Every row gives one point. A path goes straight from each point to the next, and from the last back to the first. The post is the endless flat space through its rows: a point in 2 columns, a line in 3, a plane in 4, and so on, so that a path can go around it. Count how often the path circles the post. Going back the other way cancels.

Post (1 x 2):
0	-12
Path, 22 rows:
-34	-34
-35	31
-2	11
16	-1
21	-35
-11	-69
-45	-25
-37	31
15	36
12	30
38	5
25	-40
-6	-43
-25	-23
-40	36
-28	-6
-48	-30
-18	7
29	43
54	4
37	-62
-12	-73
Times around: 3

Post (7 x 8):
-7	11	35	-25	35	-2	25	61
22	8	-9	38	-92	42	-19	-47
11	12	53	24	29	23	-27	5
-21	-56	0	29	-5	-44	48	-2
-33	15	-8	-33	22	-54	1	6
17	-17	-38	-10	22	-45	-48	7
49	33	16	-3	4	25	-9	-21
Path, 27 rows:
-2	-2	14	-73	13	-12	17	21
21	-57	32	10	40	24	31	27
7	56	-60	-36	57	-14	-11	19
48	31	-8	31	1	21	32	-1
-24	29	1	9	81	-14	3	-21
16	27	-26	-4	23	-21	-34	54
-18	22	46	31	-55	1	-11	26
-15	-27	42	-24	9	-2	-43	47
-18	-3	-28	-46	-14	-8	-4	44
25	20	11	-2	11	25	14	14
66	-19	33	61	-2	21	63	-18
-26	23	46	44	43	23	-21	29
8	41	7	-2	63	-10	-24	-16
-18	0	-25	-28	20	-64	-34	70
22	15	40	-12	11	-10	39	15
-8	-50	65	-28	41	13	31	17
-29	-40	75	43	-27	29	28	-20
-35	11	-10	-30	27	-15	-9	37
12	54	-7	9	32	20	-14	-4
7	29	28	39	-9	-32	51	0
13	-63	77	74	-19	13	-58	28
13	1	34	1	7	-14	8	74
-29	-7	39	-9	34	-43	14	50
49	9	58	-20	-46	24	29	-72
34	2	11	-35	65	-6	-42	36
39	-42	20	-4	-34	10	-43	22
6	12	59	-32	-25	-10	-8	87
Times around: 3

Post:
-21	-11	9	-15	-26	-11	-44	-12	22	-14	-4	18	-1	-34	-5	35	-55	-16
-24	-15	6	-19	10	31	-67	0	-25	-12	119	14	13	-5	17	72	-8	-41
20	14	5	-23	-6	3	-42	5	-64	4	40	51	-42	-34	25	73	6	11
16	35	-5	-26	15	-8	41	-65	76	9	-24	24	-4	-16	-14	-10	7	-25
45	32	74	9	15	30	-15	4	-25	-38	16	-5	-4	-49	-8	14	18	-12
9	18	26	33	31	59	30	28	-29	28	9	73	32	38	10	-63	-7	2
14	21	62	-51	13	-19	15	14	-31	-36	-9	43	65	-18	-63	17	-16	33
-15	57	-10	-24	10	76	-9	-7	20	-80	-1	-11	66	34	-14	-11	-21	28
-52	8	-42	1	-29	32	-5	-9	3	26	-70	-46	-1	32	-31	-42	72	22
10	-42	-30	53	21	11	-17	-25	-28	-8	10	-31	-28	19	-7	9	36	-9
12	36	17	13	55	28	11	19	-40	14	-46	1	31	1	39	-13	-1	-42
-13	42	16	9	-9	-41	-13	-39	-24	23	10	14	-61	8	8	-16	14	-17
2	40	25	15	-11	-14	27	2	7	-10	-67	49	9	29	74	-33	34	-32
5	26	15	25	-22	0	58	-2	44	0	-4	-30	-22	-23	10	37	6	20
17	-12	-17	-42	-36	-18	101	57	16	1	-18	6	-26	-10	-38	-35	9	31
-18	39	-9	-11	55	9	7	64	37	7	5	25	8	14	26	-25	29	44
13	-11	-29	-41	-25	11	-28	47	29	39	27	-10	2	62	-43	9	-5	15
Path (26 x 18):
-22	50	20	-47	-12	35	2	-6	36	-26	-33	-26	-26	-43	-31	1	28	-16
-49	21	27	57	46	-12	-57	30	-59	13	11	-29	27	1	-23	-10	-42	-57
22	47	-16	-16	-25	26	17	-30	-23	-45	-1	10	-3	-27	23	10	2	-2
39	-2	24	-5	-15	5	33	-38	-66	-30	50	24	23	1	-37	-4	18	11
-46	105	-24	36	-64	-10	52	-64	116	-14	-27	-13	19	7	28	4	4	31
-9	16	-28	-6	8	10	-8	34	-3	21	-32	-30	-16	3	-45	0	29	3
-31	23	36	14	22	10	19	-12	30	24	-29	-11	-12	19	-1	-36	18	-16
24	-13	0	-36	7	41	-15	17	-28	63	-26	14	1	-2	16	21	9	-29
47	-11	33	1	-44	1	15	44	-2	16	-12	4	7	-74	-1	-6	-32	19
55	40	13	13	-1	23	16	22	-58	-74	17	-15	17	0	-49	-16	39	18
27	42	-28	-35	75	-1	-49	46	12	-47	-75	-32	-2	-27	-64	16	-59	66
3	14	19	-32	-29	26	25	8	-44	-30	32	-138	-39	-10	-76	19	26	-16
9	8	-8	-19	65	-38	-1	-21	46	-82	-19	29	10	-19	32	7	-62	47
-39	88	-15	-6	8	61	2	-10	1	-17	-18	-10	42	-27	58	-30	-7	14
-29	89	-8	-50	8	14	-9	-27	-8	-14	-21	15	60	18	5	20	11	-9
-15	42	-39	9	14	46	40	71	-25	7	-39	11	-23	22	-16	31	3	79
-11	-66	-37	15	18	-5	-9	-40	18	28	20	8	-47	58	61	34	-25	-84
-18	56	-67	-34	51	17	26	-36	-14	59	-41	-23	-5	5	-25	-3	13	42
36	71	-42	6	74	84	10	-49	2	-40	35	-24	32	-7	35	-7	36	-22
2	14	23	9	-11	25	5	-5	-15	-7	-5	76	11	-11	40	-39	39	-70
-21	15	21	16	-17	55	43	-4	5	35	20	10	-19	33	-2	-68	15	-63
34	-26	14	-25	6	12	53	4	-5	-69	-14	-21	-8	-7	-31	25	-19	23
-57	28	-46	-17	49	-7	-3	-27	-9	40	71	19	-37	0	44	-7	25	-10
-1	58	-16	-30	-38	25	7	-4	-12	12	-32	-45	47	-29	-7	-8	16	-23
32	57	8	-51	-14	20	-20	-10	3	33	30	11	-28	-10	17	19	-12	-10
2	-56	-25	17	5	26	12	11	-53	-4	-14	21	-57	-20	-17	-13	52	55
Times around: 3

Post (17 x 18):
10	38	-26	-57	6	5	-8	8	-16	-23	31	-40	0	-7	-7	-2	-19	28
-18	-3	40	-12	-7	-15	4	-9	28	7	-63	10	40	-11	25	14	14	-37
18	16	6	26	-9	19	-53	27	28	-2	40	-27	12	-24	-17	4	32	-19
-27	23	-15	-22	21	40	-28	38	-65	24	90	-5	37	-67	28	15	18	23
22	-6	-16	25	14	39	-8	31	-23	-16	45	74	44	-63	36	12	-10	46
10	-42	-2	-14	49	-15	-23	-22	7	17	23	-20	-27	9	-70	-5	-9	-4
9	-10	7	13	5	-42	-20	-18	-29	-7	-24	22	-28	25	-24	-16	42	34
29	15	5	-13	74	-22	-39	24	9	-13	-9	9	-9	1	20	45	19	7
76	33	-59	3	-30	52	17	14	15	-4	3	19	-10	-1	-15	0	44	-8
4	76	-46	14	27	-2	-16	47	7	16	6	-14	-3	-35	-18	-10	24	-23
22	44	32	7	3	54	23	-22	-28	0	18	40	-11	1	17	29	-25	10
-12	-28	29	24	-33	10	48	13	-33	-16	-54	35	-23	44	-1	25	-28	8
55	22	-53	19	-55	21	40	-68	16	-7	5	35	-42	30	26	-16	-2	-49
-5	-4	-18	-17	28	13	-36	-18	-27	-11	-24	-4	-40	-7	-2	-16	18	39
56	-23	53	-34	39	0	-6	-9	14	-22	56	-5	-72	6	-7	-8	-10	-22
-2	35	-4	2	49	21	31	19	-23	-17	37	-29	-2	-15	2	-8	2	26
-30	-4	23	-1	-2	-23	15	29	59	-9	8	-45	-22	-26	-39	50	3	20
Path:
-36	12	-12	-4	58	-13	11	15	-40	14	30	-36	-24	0	-32	44	-3	10
46	-23	-33	-36	-42	-15	23	-70	76	-38	-16	48	-8	-13	29	48	33	-45
28	33	20	4	64	24	-4	-20	20	-25	58	27	-20	-3	-37	3	-1	-19
-23	-17	18	-4	52	64	-20	3	-86	2	-29	24	-15	1	10	62	-5	64
51	-11	58	-5	48	-15	-67	-14	6	-9	-13	32	-12	-4	47	4	-27	-14
-4	-14	-9	33	-9	0	7	-21	-20	-12	39	-21	-36	29	62	-15	20	3
-29	22	71	24	-9	-43	14	-31	81	-11	-25	19	17	-2	22	47	32	-18
26	10	44	40	63	37	-15	-11	39	25	-32	43	-38	-34	-57	-6	27	-63
35	26	-6	25	21	-8	79	65	25	-46	-36	-12	21	-18	-3	27	-20	-39
46	57	-37	31	57	-34	18	19	108	-59	18	-7	30	0	-44	31	12	-25
38	-8	29	8	12	31	-21	-9	3	-32	24	28	-30	22	44	17	-9	21
33	-51	-22	-40	-7	24	-18	53	-6	28	24	46	34	-50	-19	-28	-48	32
46	28	-7	-19	-47	39	-17	23	9	10	-25	-12	3	-23	-32	46	8	17
65	24	-22	-5	-44	28	11	-63	-17	-55	19	24	-76	21	6	36	-23	25
52	14	29	-1	-23	57	35	-34	1	19	-19	-3	-4	-22	-21	-27	-24	31
75	-43	8	-29	8	25	12	-72	23	-26	27	36	-24	-14	13	-49	23	66
-28	-28	59	38	28	-36	19	39	-52	28	-25	137	124	-30	-48	29	-27	55
-6	10	-15	12	-2	-34	35	9	-13	-35	47	24	-3	-59	21	-10	59	24
54	57	-1	-27	-49	-7	-15	-8	-17	-57	23	27	-25	22	30	77	-48	12
-77	6	21	16	-23	-1	-12	37	-26	27	4	-12	19	-12	15	9	29	-88
41	-17	-72	3	67	-35	-4	63	11	-6	68	20	-10	5	-6	0	18	-8
58	48	-66	-59	12	-26	-41	-35	-26	-52	57	19	-61	10	76	-24	8	-8
7	15	15	48	-40	-9	50	-50	1	-23	-16	38	-34	68	-15	-59	-6	-30
27	29	-37	-31	46	34	49	-9	-26	43	63	39	2	-13	-2	26	-3	28
-27	62	8	21	-8	-4	-16	59	-70	-14	6	23	38	5	46	8	6	41
-27	-65	-49	-11	0	-12	-7	1	-40	21	27	83	6	-51	-20	23	44	39
Times around: 1
